Every row gives one point. To make a cloud, some directions were put in groups of two or more. Within a group, all points are equally far from the middle, so they leave a hole (a ring in 2 directions, a hollow ball in 3). The other directions are filled evenly. Then the cloud was stretched, turned, moved and blurred a little. How many holes are there, and how many directions does each take, smallest first?

Cloud (14 x 2):
-0.046, -0.052
0.068, -0.054
0.025, -0.047
0.035, 0.067
0.073, -0.022
-0.022, 0.003
0.052, -0.028
0.000, -0.004
-0.041, 0.025
0.035, 0.042
0.017, 0.032
0.032, -0.013
0.025, 0.064
0.016, -0.020
Holes: 0

Cloud (19 x 3):
0.023, 0.003, 0.049
-0.058, 0.005, -0.035
0.049, -0.008, 0.001
-0.011, 0.061, 0.047
0.013, 0.014, 0.065
0.036, 0.012, 0.011
0.019, 0.016, 0.052
-0.061, -0.018, 0.009
0.043, 0.012, -0.031
0.042, -0.063, -0.012
0.003, 0.005, 0.078
-0.056, 0.016, -0.036
-0.008, -0.067, -0.065
0.023, -0.086, -0.062
0.003, -0.049, 0.018
0.042, -0.060, -0.008
0.012, -0.023, 0.050
0.000, 0.030, -0.048
0.006, -0.001, 0.071
Holes: 1 (2)

Cloud (28 x 4):
-0.074, 0.044, -0.020, -0.026
0.066, 0.050, -0.007, -0.011
0.057, 0.049, 0.018, 0.012
0.056, 0.013, 0.015, 0.052
-0.025, 0.053, -0.052, -0.011
0.021, 0.037, -0.035, 0.039
0.071, -0.019, 0.038, 0.017
-0.052, 0.004, -0.016, -0.064
-0.033, 0.040, 0.000, -0.070
0.064, -0.030, 0.034, -0.002
0.007, -0.004, 0.037, 0.039
-0.056, -0.003, -0.007, -0.057
-0.027, 0.007, -0.047, -0.057
0.035, 0.039, 0.018, 0.039
0.043, -0.039, -0.012, 0.040
0.044, 0.061, -0.022, -0.013
0.068, -0.028, -0.032, 0.039
0.033, -0.023, -0.040, -0.045
0.021, 0.025, -0.070, -0.019
0.070, -0.026, -0.024, 0.043
0.023, 0.045, -0.055, -0.032
-0.054, -0.013, -0.015, -0.047
-0.030, 0.055, 0.018, -0.054
-0.023, 0.056, -0.029, -0.056
-0.056, -0.007, -0.021, 0.004
-0.070, 0.009, -0.010, -0.002
0.045, 0.041, -0.046, -0.034
0.062, -0.020, -0.047, -0.026
Holes: 1 (4)
